Each row of a before or after table is a point. One or more steps were done to the points. Then noise was added and the rows were shuffled. The steps act on columns, c1 being the first. Name the steps. A step turns or swaps two columns, mirrors them in a line or flattens them onto one, adds a multiple of one to another, or multiplies or shifts one. Angles are multiples of 10 degrees, from the lower column toward the higher: turns from -170 to 170, lines from 10 to 170 but not 90. Use the fewest steps. Two steps may share a column if one is a turn and the other turns, adds or multiplies; they go together, in the order done. Otherwise the lowest column goes first.
In the rows, zero is written as 128.

Before (12 x 3):
157	155	127
129	224	109
159	104	150
111	121	130
126	184	110
120	129	152
166	101	127
82	111	232
119	112	169
116	173	173
146	123	122
147	121	112
After, 12 rows:
170	148	133
225	142	65
128	134	112
158	104	88
110	84	86
109	133	128
123	110	69
112	92	112
117	145	90
182	138	72
123	110	82
103	168	191
Steps: turn c1 and c2 by -80 degrees; shift c3 by -40

Before, 14 rows:
154	145	133	97	166	91
106	44	103	157	114	166
129	126	119	102	179	126
136	123	101	139	119	142
136	122	98	166	104	133
153	157	169	118	169	133
76	119	69	76	117	103
60	83	69	82	114	87
120	110	138	103	167	120
144	142	146	104	118	119
97	77	128	178	121	150
132	139	146	149	165	124
95	109	119	170	125	178
131	135	114	130	126	147
After, 14 rows:
117	85	88	112	100	136
123	92	144	86	136	128
122	122	141	139	120	145
104	88	74	166	114	90
126	137	165	139	131	140
115	98	84	153	157	117
166	154	102	234	192	91
120	140	78	140	101	120
115	81	86	174	139	121
109	165	186	106	202	165
129	152	208	61	182	147
128	150	198	101	124	136
150	142	200	86	158	174
160	143	81	243	168	100
Steps: turn c2 and c5 by 110 degrees; turn c1 and c5 by -150 degrees; multiply c4 by 2; turn c3 and c4 by -130 degrees

Before, 14 rows:
158	162	144	132	128	122	146	217	144
175	200	103	92	154	123	102	168	157
63	85	65	158	113	89	44	139	122
156	167	159	102	170	117	115	181	112
135	156	118	127	150	112	123	187	142
89	141	148	160	84	87	111	105	127
74	111	108	125	107	60	102	116	86
173	141	135	126	141	89	85	165	159
99	188	155	107	159	93	128	170	162
109	130	112	148	168	154	89	124	99
76	78	75	166	125	54	112	94	97
112	138	141	68	97	116	124	147	129
141	142	137	114	124	105	175	161	195
91	139	66	154	99	86	93	126	89
After:
158	109	161	135	129	145	142	216	141
174	52	142	90	138	115	104	166	156
98	85	114	111	144	158	104	191	161
136	118	134	113	127	176	141	164	192
86	125	95	160	113	147	86	125	129
159	111	129	100	147	128	110	203	106
90	85	168	152	120	137	74	95	90
66	134	201	158	119	106	38	88	122
107	121	134	145	144	88	118	115	101
115	124	127	70	120	137	114	148	131
136	102	163	127	138	136	115	174	140
74	129	141	124	118	155	67	96	83
74	146	160	165	135	175	72	53	96
173	120	139	125	130	132	69	162	161
Steps: turn c2 and c3 by -150 degrees; turn c3 and c8 by -40 degrees; multiply c5 by 0.4; mirror c6 and c7 in the line at 70 degrees

Before, 10 rows:
144	119	148	98	127	125	137	146	105	143	180	74	92	125
98	98	109	97	136	119	146	121	200	145	163	92	150	119
124	171	111	133	113	149	98	178	195	139	149	120	123	170
122	128	164	173	148	81	166	89	159	95	97	82	172	125
98	79	147	158	162	145	140	94	120	112	144	129	89	139
143	108	114	118	167	108	101	162	146	146	99	96	153	123
107	157	184	109	129	108	123	162	130	90	152	118	91	169
107	96	167	122	101	103	119	123	124	146	110	137	133	104
128	107	95	134	130	159	101	92	99	107	113	139	77	96
163	97	124	86	171	157	115	132	187	133	154	94	144	125
After (10 x 14):
99	103	118	86	143	113	179	187	202	122	197	165	146	111
143	126	125	98	128	112	155	65	106	127	236	162	92	151
120	120	127	176	180	149	238	171	155	77	67	188	169	164
98	74	136	148	218	148	162	150	122	140	160	146	89	146
125	171	169	142	96	118	39	149	197	151	170	112	121	111
107	100	103	115	62	102	105	135	123	109	91	123	132	169
130	108	94	133	130	153	48	136	97	155	99	139	81	93
104	159	167	122	127	161	112	94	133	99	181	118	90	187
163	101	124	83	238	127	92	167	187	156	184	153	142	122
143	114	122	113	223	111	46	100	150	113	70	141	152	113
Steps: turn c2 and c4 by 10 degrees; swap c3 and c14; multiply c5 by 2.5; turn c6 and c10 by 80 degrees; multiply c7 by 3; turn c8 and c12 by -150 degrees; add 1 times c9 to c8; multiply c11 by 2

Before (9 x 20):
101	105	184	192	132	111	117	160	136	100	142	73	121	68	99	135	162	102	103	102
94	200	163	167	137	127	103	163	74	118	139	153	148	65	126	101	122	192	89	139
165	144	157	137	176	95	111	111	160	187	127	118	118	160	135	122	88	152	61	114
170	125	177	112	132	72	171	96	132	99	100	123	174	102	129	95	179	89	125	105
154	203	125	118	161	96	93	116	111	110	156	152	145	129	114	179	97	107	146	183
157	158	114	105	176	163	180	95	83	141	166	168	142	117	85	175	134	104	152	119
167	106	196	93	122	130	81	92	75	171	109	156	156	135	142	166	102	119	119	187
97	115	113	141	162	84	86	158	131	139	89	93	156	140	173	112	134	139	153	88
99	116	106	181	173	116	132	101	166	176	182	164	123	133	99	126	105	101	156	141
After (9 x 20):
184	99	96	106	152	161	179	95	81	139	158	229	141	149	94	172	146	180	152	118
210	145	143	171	180	71	172	93	130	95	93	185	176	144	98	97	177	77	128	102
203	104	133	158	154	95	111	112	161	186	137	182	124	97	131	122	95	172	59	114
60	58	113	178	110	129	104	166	76	117	117	210	147	191	153	98	142	162	89	136
181	44	117	119	132	97	93	119	112	110	158	212	144	143	113	180	125	174	146	182
68	139	157	121	156	80	84	159	129	136	98	157	159	105	166	110	127	143	153	88
69	162	84	203	143	108	117	161	137	102	116	129	123	190	150	137	156	117	103	101
205	136	170	177	104	130	79	93	72	173	108	219	153	115	90	167	97	145	116	188
70	136	71	124	180	116	134	99	164	179	178	223	119	140	161	126	100	138	155	143
Steps: multiply c1 by 2; mirror c2 and c17 in the line at 80 degrees; turn c3 and c4 by 70 degrees; turn c3 and c15 by -60 degrees; add 1 times c16 to c18; turn c5 and c18 by 40 degrees; mirror c11 and c14 in the line at 10 degrees; shift c12 by 60

Before:
117	112	172	84	126	103	57	130	120	125	165	120	120	127	140	100	145	166	164	195	140	109	89	125	114	168	132	124	114	128	106	94
120	123	86	96	148	170	100	89	103	96	102	150	86	171	127	147	99	141	111	111	120	121	137	123	174	115	94	128	138	109	132	151
97	75	159	151	106	121	161	158	148	158	121	125	101	133	163	151	166	100	139	129	173	115	186	117	146	129	123	130	145	188	106	132
114	132	145	174	87	124	162	165	142	168	88	137	112	163	148	166	145	147	153	137	165	112	185	153	156	110	85	118	100	141	120	107
171	110	108	105	147	186	97	142	78	108	147	135	101	158	113	120	123	147	116	160	139	145	132	115	170	106	98	135	142	104	150	135
155	124	133	53	95	141	76	144	114	121	126	121	108	126	114	131	139	123	132	169	157	60	75	115	124	161	135	148	143	146	124	110
122	100	119	120	122	111	77	140	130	122	167	112	132	91	108	128	154	137	152	176	141	85	86	92	138	189	143	128	126	122	151	67
155	77	163	97	85	113	73	139	145	125	164	110	109	106	84	134	137	129	119	165	130	92	88	147	126	188	127	102	128	124	112	92
137	136	91	84	113	195	131	113	113	116	160	114	75	158	136	147	133	165	135	127	95	150	139	127	180	117	100	162	150	117	145	132
126	110	78	81	120	163	104	93	73	114	137	117	105	125	139	138	122	163	131	154	138	136	125	131	121	71	96	111	144	132	137	110
106	105	153	131	102	114	170	172	152	144	103	127	136	109	142	152	122	157	115	125	162	138	180	128	164	118	108	182	139	141	94	114
89	106	159	158	66	116	165	164	99	138	142	123	135	133	152	172	154	132	124	107	171	107	220	130	147	134	125	173	116	138	100	140
101	117	142	167	79	121	169	138	135	132	133	117	140	140	136	144	123	104	166	147	164	104	200	130	167	94	108	162	148	161	70	131
After:
101	122	126	159	137	125	165	116	146	137	144	72	139	143	133	144	118	103	163	152	161	102	203	127	169	92	110	164	147	159	74	125
139	135	171	83	142	194	135	152	90	156	224	113	77	149	136	142	130	167	134	122	92	159	139	128	182	115	98	141	149	113	146	131
120	104	138	123	144	114	83	133	137	132	245	129	123	92	105	130	153	137	157	177	137	84	84	93	140	195	128	126	123	122	151	68
102	66	100	159	134	123	161	95	186	101	109	105	100	126	168	146	170	103	139	124	170	118	186	119	145	128	124	151	144	182	103	131
179	108	148	105	123	185	97	245	73	148	188	150	98	158	114	121	127	141	116	160	137	144	130	116	170	107	100	118	145	104	154	140
120	119	166	94	101	168	101	162	58	157	47	149	86	168	127	147	96	141	112	116	112	123	139	124	177	118	102	104	138	108	133	149
106	107	124	128	130	118	168	102	190	143	59	103	135	110	140	155	114	156	111	126	159	142	181	125	162	120	105	188	137	147	94	113
155	81	84	92	149	111	71	95	156	120	238	77	115	101	85	133	142	134	119	167	137	85	90	150	132	184	122	122	127	126	112	89
116	133	120	175	120	125	165	114	178	88	5	93	112	163	151	168	144	152	158	141	166	106	186	155	150	103	85	142	97	139	119	103
128	112	168	77	139	155	106	224	27	132	155	121	103	127	137	140	121	161	131	151	139	139	113	133	117	68	99	87	139	130	134	107
116	102	85	78	135	103	58	142	113	121	239	131	119	133	142	99	144	164	168	197	142	106	91	120	112	172	132	141	118	124	102	92
92	108	110	157	132	118	166	206	124	135	166	60	127	128	141	172	154	134	129	101	173	106	219	122	148	136	123	178	116	140	101	136
154	124	129	50	132	140	77	170	120	142	122	97	110	125	109	134	139	124	135	170	157	64	75	117	124	163	132	139	146	146	125	108
Steps: turn c10 and c28 by -150 degrees; turn c3 and c28 by 160 degrees; turn c5 and c12 by 90 degrees; multiply c9 by 2.5; turn c8 and c9 by 60 degrees; multiply c11 by 3

Before, 13 rows:
107	157	113	99	103	92	122	109	162	129	87	139	165	136	134	119	148	95	189	101	125	82	105	50	134	138	85	158	101	110	105	162	158	97	108	177	139	99	80	83	87	143	135	160	143	127	114	143	186	132	188	121	119	102	175	161	107	184	145	142	155	127	182	121
202	148	137	117	114	120	151	116	186	128	73	155	123	73	179	129	101	121	153	118	143	144	69	188	49	171	98	111	105	134	153	166	133	118	123	176	95	163	84	101	83	199	101	125	126	152	136	134	91	174	66	146	121	145	89	161	109	111	165	68	177	114	161	98
157	55	116	180	191	80	195	90	86	124	120	143	192	86	195	98	71	87	106	112	125	118	120	176	105	123	116	113	121	149	102	143	139	163	65	118	137	64	98	130	169	129	175	101	98	103	134	157	89	139	156	131	162	125	176	100	142	141	85	153	164	133	143	144
101	151	135	126	209	82	87	174	93	139	98	107	98	88	148	158	150	183	123	123	99	149	128	146	147	122	186	139	113	122	157	126	141	135	107	93	130	107	133	212	101	123	126	134	81	95	92	128	107	121	145	99	157	72	151	214	52	173	109	122	171	170	85	132
130	116	115	122	141	136	139	84	141	140	155	112	119	79	160	164	111	109	92	139	97	69	136	91	173	129	78	86	183	159	110	120	161	102	132	135	96	184	121	90	116	112	146	154	126	127	117	96	132	147	102	114	113	124	150	193	121	139	146	204	123	88	166	79
137	125	142	105	112	132	111	71	146	163	89	108	180	139	104	127	115	53	87	95	91	143	105	120	167	140	160	185	138	155	145	130	108	156	112	175	150	154	130	87	158	158	99	111	196	49	91	109	99	132	116	182	113	132	137	154	112	132	118	149	152	131	165	167
174	86	101	174	172	95	53	101	160	139	141	124	158	163	116	118	98	107	123	93	126	57	127	99	159	137	103	87	137	81	109	177	119	141	58	106	64	159	119	142	89	175	118	144	178	107	141	97	109	86	133	137	150	117	144	120	70	145	121	175	138	106	74	98
121	115	120	171	141	102	97	69	141	146	161	127	141	154	121	185	203	167	138	153	134	132	150	90	83	142	114	88	121	128	117	140	88	146	47	144	155	87	158	142	93	166	77	116	117	115	104	131	90	176	156	166	91	161	189	174	161	104	114	190	152	99	154	179
185	111	46	143	148	132	93	82	128	153	157	136	159	158	78	136	165	175	103	177	126	184	164	168	76	103	153	134	104	124	123	49	164	142	95	202	151	139	126	123	135	92	193	138	124	133	175	117	151	128	165	92	189	117	176	98	129	124	120	98	208	130	172	144
116	142	141	117	129	146	139	95	130	112	90	163	151	109	149	192	166	196	134	106	91	135	52	63	126	125	61	186	105	132	115	106	157	105	108	107	137	104	150	177	137	140	89	146	145	111	89	175	94	144	183	139	173	51	128	88	116	170	100	177	128	97	91	124
159	144	105	181	134	142	160	121	199	167	141	145	151	156	191	71	96	89	183	143	186	96	142	94	118	102	151	73	159	68	61	160	126	146	141	104	113	140	87	139	89	183	123	146	138	123	140	164	108	117	155	126	95	140	140	80	127	104	116	161	100	130	111	76
181	146	81	179	103	114	144	140	145	107	171	158	147	141	171	126	155	98	118	57	132	84	199	135	141	169	129	133	94	152	164	133	152	85	73	176	205	73	172	136	85	123	107	79	234	77	115	143	76	128	156	67	122	155	149	152	106	221	161	128	160	159	189	110
154	127	98	161	102	61	101	111	180	117	106	141	147	136	127	176	141	110	49	143	56	96	102	92	75	66	138	146	142	106	176	173	141	136	165	111	99	183	145	66	121	131	147	156	102	133	96	171	177	80	143	128	179	140	240	141	98	90	113	99	137	120	153	132
After (13 x 64):
156	145	103	183	142	140	167	123	199	170	138	149	150	156	190	77	93	83	190	135	127	195	118	85	117	98	147	80	154	64	51	172	121	143	136	97	116	142	86	141	172	186	125	143	145	127	144	164	103	118	151	130	94	142	117	79	128	117	120	159	99	137	105	96
101	148	137	130	210	82	92	168	90	141	163	109	96	89	156	157	145	196	123	128	127	88	126	138	149	118	185	141	108	119	156	124	142	140	107	84	133	111	139	211	145	130	132	140	89	89	95	132	115	118	139	100	150	75	108	216	57	128	114	121	173	174	87	136
119	141	136	110	130	148	139	89	139	104	160	171	151	109	135	192	162	209	125	99	146	96	204	56	115	125	60	186	98	134	109	102	159	105	109	106	139	105	156	176	108	147	87	145	149	110	85	179	90	152	189	138	173	45	151	88	126	141	102	180	128	90	90	121
133	122	133	111	114	132	108	77	150	162	163	105	177	135	99	126	117	68	87	90	133	90	158	113	165	139	155	189	136	152	150	126	109	146	113	175	147	148	137	87	88	160	107	112	199	50	94	104	103	133	120	182	111	127	129	153	111	82	120	151	155	133	167	160
126	117	113	119	140	118	133	85	147	143	110	113	115	86	160	165	107	120	97	150	201	128	121	89	176	138	74	84	180	155	105	115	154	101	139	132	99	182	118	94	157	114	137	157	121	134	118	97	135	145	101	114	112	124	111	189	122	108	139	209	135	87	162	89
106	155	107	94	103	90	123	112	161	124	179	137	163	144	135	113	150	140	187	101	178	142	162	49	130	142	86	159	106	119	105	156	158	99	107	187	138	92	86	87	148	141	136	163	144	133	123	131	184	132	183	118	125	102	95	160	113	60	146	143	152	125	186	129
151	65	111	180	193	80	200	87	82	124	124	149	188	86	196	95	75	101	103	115	137	130	140	183	102	129	116	110	124	149	105	141	138	152	62	110	130	66	97	132	91	135	175	95	96	101	131	158	89	137	158	128	166	121	101	107	142	89	93	154	155	142	148	141
147	126	93	166	99	66	106	109	182	113	153	144	145	136	125	178	145	87	51	150	189	68	182	88	79	70	145	151	138	110	176	170	134	130	160	115	92	188	143	68	126	119	153	147	103	137	92	163	181	83	147	120	174	136	64	142	93	148	110	96	140	122	150	133
205	141	143	115	110	122	159	105	191	129	205	154	123	74	176	130	97	113	150	115	102	130	172	187	65	168	103	114	99	132	152	160	128	124	128	174	88	160	86	102	154	195	94	117	124	164	139	142	86	174	65	148	122	144	181	157	105	144	163	73	179	116	157	108
124	118	122	172	149	109	85	64	138	146	108	128	149	157	117	180	198	146	144	143	122	131	128	90	84	139	111	92	126	130	118	136	90	149	39	138	152	91	163	142	164	160	81	113	118	120	104	128	85	169	153	163	88	154	80	174	165	170	114	188	147	98	153	157
194	111	43	139	152	131	99	81	136	152	98	132	165	160	72	135	167	161	98	174	80	97	102	171	75	107	152	138	101	123	120	51	169	142	90	205	155	144	125	123	127	84	195	133	127	130	175	117	149	128	170	91	182	116	82	98	131	168	118	93	212	132	168	145
174	87	97	171	173	96	62	99	157	141	124	127	162	158	115	115	97	123	119	97	194	163	127	102	161	129	100	90	143	85	105	182	123	143	49	106	68	157	123	146	172	178	120	144	184	108	134	95	109	87	137	137	158	112	113	121	74	102	126	173	140	103	74	110
182	140	80	173	104	120	139	141	141	104	98	155	145	145	172	123	157	158	111	52	159	154	71	139	141	168	130	134	94	153	175	136	154	84	71	175	218	69	171	138	194	124	113	85	236	74	117	144	83	130	155	67	114	155	91	142	111	35	163	126	154	166	180	113
Steps: turn c11 and c41 by 160 degrees; mirror c18 and c58 in the line at 20 degrees; turn c21 and c22 by 120 degrees; multiply c55 by 0.7; turn c23 and c55 by -160 degrees; multiply c64 by 0.7
